Each wall is flat, endless, passes through zero and stands at right angles to its row. A trip goes straight from one point to another. Which walls does it cross, in order?
In the rows, 128 means zero.

Walls:
(1): [116 153]
(2): [149 112]
(3): [114 175]
(4): [169 137]
Trips:
[86 96] to [168 131] => 2, 4
[151 115] to [155 115] => none
[174  77] to [89 89] => 4, 2
[134 113] to [130  89] => 4
[199 201] to [138  13] => 1, 3, 4
[134 147] to [183 122] => 2, 1, 3
[135  43] to [154 115] => 4
[ 64 145] to [130  90] => 3, 1, 2

Walls:
(1): [ 71 177 176 121 109 182]
(2): [148  99  61 107 158 160]
(3): [145 104  49 114 184  92]
(4): [147 171 137 141  35  86]
Trips:
[167 129 189 113  88 163] to [138 139  81 103 152 146] => 2, 4, 3, 1
[ 73 123 133  80 208 131] to [170 105  81 198 143  70] => 1, 4
[122  89 130  80 130 190] to [211 101 143  91 124 130] => 1, 3, 4
[150  53 135  96 104 123] to [134  47 158 130 137 156] => 3
[131  79 133 154 107  73] to [ 81 153 114 143  98  76] => 3, 1
[152 108  51 161 100 127] to [111  26 110 164 170 101] => 4
[ 11 186 132 125  94 156] to [139 139 184  80  98  97] => none
[178 138 166 195  92 102] to [138 113  98 113 131  69] => 3, 2
[116 142 135 146  94 170] to [148 141 138 174 188 202] => 4, 2

Walls:
(1): [149 117  73 105 135  98 136 131 175 134 134]
(2): [148 140 114 199  76  97 168  96 139  97 112]
(3): [150 159 190  24 122  97 132 127 178 179 190]
Trips:
[135 117  88 169  57  81 101  97 175 106  89] to [102  77 181  94  93  79 205  71 186  91  73] => 3
[130 132 136  69 112  97  95 109 129 113 121] to [151 105 118 167  88  79  29 155 160 146 191] => 2
[102 156 107 144 114 120 118 145 141 123 133] to [117 137  88 148  65  78 134 102 103 107  76] => none
[160 104 166  96 145  86 124 121 171 128 132] to [132 122 162  93 103 137 108  92 120 147 145] => 1
[113  93 122  85 140 206 178  86 206 166 170] to [195 192 124  70 113 109 144 129 203 158  57] => 2
[191 191 184 156 127 117 210  98  67 110 181] to [114 105 198 156 154  60 198 103 124  61 132] => 3
[175 114 142  88 209 121 139  59  76 188  84] to [155 142  83 200 137 103 160 147 102 105  47] => 3, 2, 1
[129  95 132 128  91  80 157 133 113 183 163] to [105 120 142 101 186  87 164 188 135 147 149] => 2

Walls:
(1): [ 85 207 224  75 109  95 104 136 127  79 121 133 163 167 134 158 132 128]
(2): [249 127 101 166 127 101 105  71 142 121 200 150 126 123 143  88 176  70]
(3): [225 181 141  75  90 197 170 108 105 214  88 102 130 116 151  99 103 140]
(4): [128 102 113 106 171 114  43  81 199 136  74 162 114 135 157 133 112 114]
Trips:
[ 82  48 140 193  99 144 132 104 111 101 187 132 147 183 120 155 107 169] to [131 159 127 183 145 141 119 176 145  39 149 134 118 172 152 127  87 152] => 1
[130 109  99 114 136 116 177 175 117 136 150 121 182 171 153 112 122 159] to [102 162 203 133  46 103 119 126 129  90 145 118  89 134 129  69 138 174] => 1, 3
[ 51 118 153 111 156  69  95  73 158  80 143  90 151 143 104 101 107 112] to [168  63  72 168  48 147 120 168 198 110 186 112  83 132 125 158 140  73] => 2, 1, 4
[ 84  97 126 111 149 183 202 102 120 116 126 223  55  78  63 177 140  62] to [112 131 100 127  61 114 146 129 102 210  50 150 137 141  57 126 184 132] => 3

Walls:
(1): [134 138 151 158 130 165 109 107 113 127  84 181  70 117 144 199 116  83
  31 149  99  99 141 195 113 187 182 136 126 130 123 131]
(2): [103 136 108 174 176 126  93 129 137 144 183  90  80  85 103 165 150 140
 135 130 101 126  94  70 133  37 173 124 171 120 109 167]
(3): [118 226 175 178 124 133 130  46  86 107 146  54 179 186 122 141 159 116
  71 101 115  69 109 128 126 139  79 152 114 140 112 156]
(4): [ 78  75 181  83 146  97  86 117  91 185 244 121 125 132 102  96  97 160
  69 155 176 167 141 135 196 149 125 116 189 121 135 121]
(5): [148 122 104 205 191 134 150 128 189 143 129 108 108 112 119 138 149 131
  99 157  96  55  81  97 120 150 111 137 106 137  77 134]
(6): [104 156 128 150 137  96 120 124 127 147  73 151 113 144 105  77 105 151
 186 199 102 148 115 140 145 123  72  88  89 221 170 187]
(7): [102 164 136 119 190  84 125  91 146 186 122 148 109 117 151 122 131 133
 184 116 136 192  77 131 136 150 101  71  84 167 132 151]
Trips:
[ 85 136 200 169  96 142 119 155 127  88 108 124 153  68 128 177 143 144
  88 108 109 160 141 102  96 202 110 113 174  86  90 125] to [156 135 161 148 119 191 182 146 127 119  95 163 122 101 148 138 103 149
 205 157 199  98 189 130 176 122 113 143 155  95 187 125] => 5, 4, 3, 1, 6
[130 101 142 188 174 124 137  69 109 148 166 110 187 174 113 110 105 129
 160 107 129  60 155 143 104 130  36 104 107 107 131 142] to [132 123  93 119  78 164 157  79 128 105 142  44 156 148 103  94 119 135
  99 119 141 128 117 224 114 193 109 135  74 147 118 143] => 7, 4, 1, 5
[134 123 142 136 131 133  79 153 160 130 104 133  75  73 109 112  69  60
 107 155 133 144 243 131 110 102 118 108 112  93 100 128] to [103 136 129 137 114 190 159 182  92 148 149 159  49 111 150  93 154 117
 151 121  98 150 151 101 179  93  74  88 206 102 126 141] => 6, 1
[153 126 104  71 131 168 206 138 114  95 109 147 101 132 160 105 134  98
 153 159 108 158 113  94 109 101 145 124  97 210 151 123] to [187 115 134 183 121  63 131  95 125 172 128 185  76 110 162 177 117 145
 167  93 116 174 115 151 142 219 148 129 131 101 101 138] => 1, 5, 6
[ 79 124 163 140 111 136 177 139 135 163 194 105 131 151  91  86  87 172
 117 111 169 117  89 123  84  87 171  63 117 144  71  79] to [166 141  67 170 108  97  92 130 123 143 112  93 141 135  64 115 189  60
 135 149  86  97 112  74 136  65 148 135 106 196 148 120] => 6, 7, 4
[136 145  99 203 187 144 144 114 143 171 140 107 128 109 179  70  58  90
 144 115 103 121 154 202 172  96 122 141 175 125 124 123] to [136 178 106 133 151 170 141 120 103 122 119 168 144 144 122  72 182 138
 152  91  80 173 180 115  98 128 217 139  74 166 103 108] => 4, 3, 5, 2

Walls:
(1): [227  74 148 119 141 137 136 150 171 116 135 148 203 192  77 105 163 125
 167 156  63 146 126 144 125 158 133 116 182 143  94 112 128 151 167 142
 159 125 159  81  81  85 151 133  85 137 184 130]
(2): [117  94  60 138 122 157  46 147 104 139 100 116 132 136 144 120  96 128
 137 174 125 149  99 104 135 143 140 129  80 117 131 179 125 158  99 147
 144  91 108 162 156  79 182  92  89 174 114  62]
(3): [119 119 165 120 128 124 124 149 137 159 173 127  75 108 143 140 120 146
 132 179 158 119  98 119 134 154  89 154 169 114  85 134 154 155 170 139
 160 100 112  90  97 116 107 129 108 159 160 114]
(4): [133 123 182 140  99 129 127 122 106 122 109 143 163  89  88 121 101 159
  88 132 159 136 157 154  85 153  72 130 151  69 111  93 192 137 113 150
 126 119 200 130 155 104 110 140 146  97 129 144]
Trips:
[177 130 104 150  94 162 106 116 105 155  48 152 159  91 124 148 160 128
 157 174 151 150 103 180  72 122 151 161 186  47 139  76 128 156 147 113
  90 176 159 108 107 162 114 161  98 173 113 127] to [ 89 167 146 125 102 115 184 130 119 105 181 186 114 186  89 132 114 162
 159 131 159  87  90 143 171 157 101 134 125 129 130 116  67  70 163 101
 160  69 152  99 144 140 145  86  94 113 146 152] => 4
[131 115  93 199 134 181 132 147 111 158 142 183 135 172 135 111 193 135
 129 129 147 142 147 152  18 127 135 134 110 151 127 100 148 104 171  87
 137 159 119 107 131 136  72 103 165 141 117  97] to [ 85 123  96  92 175 131 123 122 122  72  88 107 176 119 125 138 148 131
 149 126 113  89 124 156  86 122  81 105  88 109 124 159 126 116  51 150
 174 110 147  89 122  85 135 158 104 176 100 118] => 2
[148  96 120 147  71 130  98 178 154 140 139 106 121 149 167 134 178  85
 185 127 128 188 175 129 132 146  85 139 114 101 140 156 120 109 194 167
 171 160 124 111 127 101 177 139 172  56 141 168] to [113 147 142 157 159  65 173 129 150 142 140 138 141 119 136 105 113 150
 148 101  85 146 118  86 110 168  94 174 168 138  86 139  64  93 135 129
  94 199 120 125 171 200  87 160 137 107 112 109] => 3, 1
[154 106 128 105 132 131 116 103 154  93 126 130 119 147  77  77 152 156
 121 169  94 157 170 161  81 120 129 180 140 116  66 135 110 141 121 116
  84 111 134 140 125 117 183 147  89 135 114 167] to [178  61 119 121 109 173 144  88 138 106 134 104 129  78 185 103 141 152
 116 159 173 144 136 124 163 183 170 108  87 144  89 101 189 134 113 122
 208  70 162 120 110 171 122  95  90 102 108 102] => 3
[140 113 134 105 211 130 128  83 113 114 127 107 103 160 131 225 151 192
  97 130 112 107 160  69 135 192 144 107 112 140 160 100 149 106 108 189
 164 131 132 141 123 139  92 167 112  79 125 166] to [126 108 109 142 153 141 141 135  63 145 122 131  97 129 118 103 100  63
 159 205 115 114 138 122 140 135  74 148 146 145  95 101 167 169 172 128
 124 115 143 111  99 136 121 108 133 118 110 138] => 3, 1, 2
[110 126 132  75 113 185 105 102 133 127  96 133 153 122 144 132 124  96
 137 133 202 145 123 175 122 123 123 133 169 120 200 192 149 112 131 136
 125 107  79  97 127 121 130 107 108 128 113  91] to [100 149 165 123 175 116 160 221 105 133 106 115 107 122 164  84 108  76
 149  71  69 125 143  98  83  98 120 144 132 170  88 114 132 168 112 170
 110 172 121 149 129 145  35 119 160 119  96 193] => 3, 2
[ 82 112 134 136 137  98 113 211 147  94  93  77 137 132 156 162  28 153
 116 115 186 160 122 133 122  92 105 163 114 186  96 201 130 139 122 112
 150 140 122 118 132 150 131 107 133 106  92 150] to [122 109 153 138 144 145 112  95 106 211 105 110 117 115 122 194  97 127
 121 158  93 117 116 123 182 116  85  59  93 171 123   7 129  92 168 133
  94 138 174 140 161 101 183 141 204  75 157 141] => 4, 3, 2
